Rows are points. Any point is a mix of the corners, with weights that add up to 1. It lies inside the corners' shape when no weight is negative. Is each point inside? If not, which corners have a negative weight?

Corners:
(1): [ 0.33  0.01 -1.04]
(2): [0.04 0.73 0.43]
(3): [-0.23  0.19  0.15]
(4): [ 0.71 -0.35 -0.86]
Points:
[-0.05  0.32  0.23] -> outside (1)
[-0.32  0.43  0.34] -> outside (4)
[ 0.13  0.47 -0.03] -> inside
[ 0.10  0.09 -0.37] -> inside

Corners:
(1): [ 0.49 -0.11 -0.02 -0.12 -0.03  0.78 -0.01  0.05  0.06]
(2): [ 0.37 -1.04 -0.41  1.04 -0.53 -0.76  0.38 -0.22  0.02]
(3): [-0.03 -0.08  0.30  0.23  0.32 -0.41  0.52 -0.95  0.13]
(4): [ 0.26  0.55 -0.03  0.77 -0.06 -0.56  0.18 -0.62  0.01]
(5): [-0.75  0.42  0.99 -0.08  0.27  0.64  0.62 -0.13 -0.41]
(6): [ 0.23  0.09  0.44 -0.66 -0.63  0.55 -0.27 -0.78 -0.10]
(7): [-0.57  0.16  0.04  0.40  0.17  1.05  0.05 -0.34  0.53]
(8): [-0.48 -0.64  0.14 -0.81 -0.11  0.30 -0.43 -0.15 -0.02]
(9): [ 0.20 -0.19  0.95 -0.72 -0.41  0.10  0.15  0.06  0.76]
(10): [ 0.57 -1.06 -0.22  0.36 -0.33  0.53 -1.04 -0.02  0.11]
Points:
[ 0.29 -0.31  0.30 -0.82 -0.30  1.00 -0.43 -0.25  0.35] -> outside (2, 4, 5)
[ 0.15 -0.25  0.10  0.02 -0.18  0.09 -0.07 -0.39  0.22] -> outside (5)
[ 0.07 -0.04  0.54 -0.63 -0.48 -0.19  0.21 -0.02  0.05] -> outside (3, 7, 10)
[-0.04  0.15  0.29  0.27 -0.03  0.05  0.13 -0.35 -0.03] -> inside
[-0.33  0.30  0.32  0.45  0.15  0.36  0.60 -0.42 -0.27] -> outside (8, 9, 10)
[-0.07 -0.15  0.32  0.03 -0.18  0.16  0.01 -0.35  0.04] -> outside (1)
[ 0.06  0.02  0.16  0.27 -0.07 -0.01  0.01 -0.39  0.02] -> inside
